Each point is reached from the start by the listed moves, each made once or not at all, plus a little noise. Say if it took an odd or an even number of moves. Then give how often each move was made.
(in the rows, 128 means zero)

Moves:
(1): [189 201 147]
(2): [ 98 147 119]
Start: [121 107 128]
Points:
[ 94 126 117] => odd (0, 1)
[152 194 139] => even (1, 1)

Moves:
(1): [172 132 131 116 128 130 120 109 120 124 113 130]
(2): [138 191 119 136 153 117 135 114 135 142 140 131]
(3): [144 134 176 136 156 136 129 161 132 144 121 105]
(4): [145 138 139 180 115 134 129 139 144 120 117 138]
(5): [121  97 108 133 166 135 112 119 145 121 132 136]
(6): [125 133 143 128 126 179 115 128 121 121 149 136]
(7): [139 131 114 115 144 122 188 124 125 112 113 130]
(8): [136 122  76 105 142 126 132 204 123  98 140 107]
(9): [140 118 131 125 109 138 139 137 172 135 150  98]
Start: [123 111 181 114 138 136 118 156 117 136 131 103]
Points:
[168  80 130  76 188 198  82 206 114  89 156  97] => even (1, 0, 0, 0, 1, 1, 0, 1, 0)
[155  73 142 143 154 208 106 249 182  96 172  70] => odd (0, 0, 0, 1, 1, 1, 0, 1, 1)
[190 158 201 175 211 152 187 180 195 142 134  74] => even (0, 1, 1, 1, 1, 0, 1, 0, 1)
[182 129 209 146 126 194  97 152 114 116 128 123] => odd (1, 0, 0, 1, 0, 1, 0, 0, 0)
[163  81 121 126 169 204 164 235 177  71 165  79] => even (0, 0, 0, 1, 1, 1, 1, 1, 1)

Moves:
(1): [161 139 151 120 136 119 117 120 132 142 109 120 128 124 122 125 140 139
 132]
(2): [114 145 107 122 147 118 136 126 126 161 129 143 130 137 116 126 128 118
 112]
(3): [112 131 151 115 149 122 123 124 124 139 115 125 123 118 125 130 127 133
 127]
(4): [127 135 134 150 108 136 156 128 146 133 119 137 106 105 122 127 120 116
 118]
(5): [125 112 124 120 151 128 143 101 137 107 129 123 136 132 125 114 128 115
 120]
(6): [134 135 148 122 125 146 126 136 136 139 143 151 137 130 116 137 129 120
 129]
(7): [128 130 133 129 127 134 150 129 125 133 121 122 142 127 135 116 137 132
 148]
(8): [121 132 128 146 147 125 137 155 126 124 112 119 118 124 116 132 136 120
 140]
(9): [132 133 108 103 129 130 129 118 142 120  97 134 115 124 127 155 118 138
 140]
(10): [123 114 114 129 131 148 134 122 133 142 135 110 133 128 127 141 132 129
 139]
(11): [127 133 138 119 142 103 160 124 148 132 141 115 115 140 124 144 111 122
 142]
(12): [141 126 129 127 128 124 135 134 134 142 131 146 123 127 130 103 150 144
 130]
(13): [110 125 133 152 139 119 114 138 147 134 134 132 148 131 136 123 122 123
 138]
(14): [122 120 121 120 124 126 114 112 113 146 109 126 120 186 108 116 126 124
 151]
(15): [127 136 148 129 154 150 126 156 117 116 121 120 123 143 151 130 131 117
 121]
(16): [142 100 155 159 140 128 151 121  92 126 111 158 113 118 139 138 128 132
 138]
(17): [121 151 131 133 122 134 116 114 135 117 133 139 120 140 134 160 167 130
 128]
(18): [123 137 125 134 138 146 127 126 119 122 133 120 127 130 126 122 134 153
 112]
Start: [149 145 114 119 138 117 130 135 138 118 113 130 134  99 139 135 127 121
 128]
Points:
[162 215 191  83 217 111 142 144 167 180 110 168 108 133 133 169 186 119
 125] => even (1, 1, 1, 0, 0, 1, 0, 0, 0, 0, 1, 1, 0, 0, 1, 0, 1, 0)
[116 139 141 137 215 176 196 142 134 142  58  96 106 137 123  85 168 124
 153] => even (0, 0, 1, 1, 1, 0, 1, 1, 0, 1, 0, 1, 0, 1, 1, 0, 0, 1)
[154 136 144 131 142 153 188  69 140 116  54 195  99 137 121 174 155 104
 174] => even (0, 0, 0, 1, 1, 1, 1, 0, 1, 0, 0, 0, 0, 1, 0, 1, 1, 0)
[133 168 114 108 231 138 199 101 188 171  56  98 122 170 120 138 118 110
 165] => even (1, 1, 0, 1, 1, 0, 1, 0, 1, 1, 1, 0, 1, 1, 1, 0, 0, 1)
[142 121 131 146 233 105 183  98 157 197   7 168  92 116  98 129 147 117
 178] => even (1, 1, 1, 1, 1, 0, 0, 1, 1, 1, 0, 1, 1, 1, 0, 1, 0, 0)
[122 148 157 136 205 144 234  70 142 191  98 181  97 149 103 145 180 123
 157] => odd (0, 1, 1, 1, 1, 1, 1, 0, 0, 1, 1, 1, 0, 1, 0, 1, 1, 1)
